Each row of a before or after table is a point. One or more steps were done to the points. Then noise was added and the rows were shuffled. The steps act on columns, c1 being the first. What was done? A step turns or swaps two columns, mirrors them in a line or flattens them onto one, adds a multiple of one to another, or multiplies or shifts one. Angles are multiples of 10 degrees, from the lower column toward the higher: turns from -170 to 170, lines from 10 to 170 but not 90. Use the fewest steps. Two steps may share a column if one is a turn and the other turns, adds or multiplies; they go together, in the order done. Otherwise the lowest column goes first.

Before:
[[ -3   5]
 [  3 -24]
 [-13  -7]
 [  6   1]
 [ -1 -15]
 [ 11  24]
 [ 15  28]
 [-15  11]
 [ 26 -22]
 [-15  12]
 [  6  10]
 [ -5  12]
 [-19  22]
 [-17  21]]
After (14 x 2):
[[-13  33]
 [  6  -9]
 [-15  13]
 [ 16   7]
 [-15  34]
 [ -1 -11]
 [ -5  10]
 [ 10   6]
 [-20  51]
 [ -5  20]
 [ 24 -62]
 [  7   0]
 [-17  48]
 [  2 -26]]
Steps: add -1.5 times c1 to c2

Before:
[[-10  11 -21  -2]
 [-13 -13  28   4]
 [ 26  12  28 -21]
 [-10  -1  17   4]
 [  0  -8 -21  -5]
 [ 13   5  15 -13]
 [ -6  -4 -20  -2]
 [ 45 -14 -24 -22]
 [ -5 -18  28 -60]
 [-12   5 -21  -2]
 [  3 -11 -15 -11]
 [-11   8   2   2]
 [  2  -8   0 -51]
 [  7 -29 -18  -6]]
After:
[[  5  14 -10   9]
 [  6 -12  14   2]
 [ 10 -20  10   6]
 [ 42  34  -5 -43]
 [ 32   6   6 -41]
 [  4 -12  21  -4]
 [ -7  14 -28 -33]
 [  7  -2  -8   8]
 [  8 -23   6   5]
 [  8  30  -7  11]
 [ -1   4  33  -9]
 [-20 -10  27 -46]
 [  6  -4  17 -10]
 [ -2   7 -14 -19]]
Steps: mirror c1 and c4 in the line at 110 degrees; turn c2 and c3 by -130 degrees

Before (13 x 9):
[[ -2  -3 -14 -11 -32  -9   7   5   0]
 [ -8   7  -5  17   1  -9  10   4   7]
 [-10  11  -3  12 -56  -4 -10  29 -18]
 [-17  -3 -12 -38   3  -6   7  17  -8]
 [ -2   4 -15   5  -5 -10   7  20 -13]
 [-17 -60 -11  -1  -2  10  10  14  -3]
 [-11  -2 -16 -25   2  -1   8  27  10]
 [  1  -8  17   8  -6  -6  11  16  -3]
 [ -3   3  -8   2  -9  15  -3  17 -11]
 [ -9   6 -11  19   0 -10 -16   8   4]
 [ -3 -10  17  15   0  -5   6   7  -6]
 [-20  14  -5   6   4  -4  10  10   0]
 [ -9  10  17  -7   5  15   6  39 -15]]
After (13 x 9):
[[  4  12 -13   0  -6 -21  -9  -9   8]
 [ 16  21   7 -44 -57 -26  -7  -6   7]
 [ 36  18   3  -2   5 -19  18 -12   4]
 [ 16  -8 -15 -23   1 -23  -9  -4  -7]
 [ -4  -2 -13 -43 -32 -10  -9  -1   2]
 [ -1   3   8  20   0 -15 -18   3  -7]
 [  9  11 -12   9   3 -17   1  13  -8]
 [ -2   1 -10  17   1 -11   1   5 -10]
 [  2  -4   3  15   0  -9  18   0  10]
 [ 22 -44 -15  -3  -1 -10  -4   8  41]
 [  4  -4  -1   1  -7 -14  20  -9   8]
 [ 10   3 -12 -35   2 -21  -7   7   8]
 [ 22   9  -1  -7  -9  -2  -8  -6   7]]
Steps: turn c1 and c8 by -120 degrees; turn c1 and c6 by -50 degrees; mirror c2 and c9 in the line at 160 degrees; turn c3 and c7 by 60 degrees; add 1 times c5 to c4

Before:
[[ -1 -13  18 -42  15  12   4   1   6  15 -22 -47]
 [ -8  -5   3  10   5  -5  10  -3   7  10 -14  16]
 [ -4  -2  -6  16   4  10  10  23   7  -4   8   6]
 [ -4  -2   2  20  -2   1 -23  13   0 -18 -22  13]
 [ -2 -10  -1   2  -2  10   3   8  -2 -23  22  15]
 [ -3   3  15  -3  16  -5   1   8   8 -18  31 -36]
 [ 10 -18   6  18 -20   7   7   5   6  14   2  13]
 [  7 -25  -7   5   1 -13  12   7   3   4 -16   5]
 [ 18  -8  17  14  14  -8   3  13 -25 -11 -12  10]
 [ 17  -7  -1   2  19  -4  -5   4  12   7 -16  11]]
After:
[[ 13  10  17 -43  43 -11 -10  -1   6  11  51  15]
 [-13  18  -1   3  57   2  -7   3  14  -2  -2 -19]
 [  7   0   4  20  -7  -1   0  13  -1 -27   3 -22]
 [  7  -1  -4  15  12 -11   9  23   8   6  -8   5]
 [  4  18   6  18 -58  -8  -5   4   7  13 -14  -8]
 [-12  17  17  15  41  10  11  17 -25  -6   0 -15]
 [ 14  26  -7   6   1  14   5   7   4  10   6 -16]
 [  2  -4  14  -3  45   4  13   6   6 -10   7  47]
 [ 10   7  -1   4  -5 -11  20   6  -2 -11 -28  10]
 [ 13  -3   7   9  16   4  -1  -3   4  16  -4 -22]]
Steps: turn c1 and c2 by 140 degrees; multiply c1 by 1.3; multiply c5 by 3; multiply c6 by -1; turn c7 and c10 by 50 degrees; turn c11 and c12 by 130 degrees
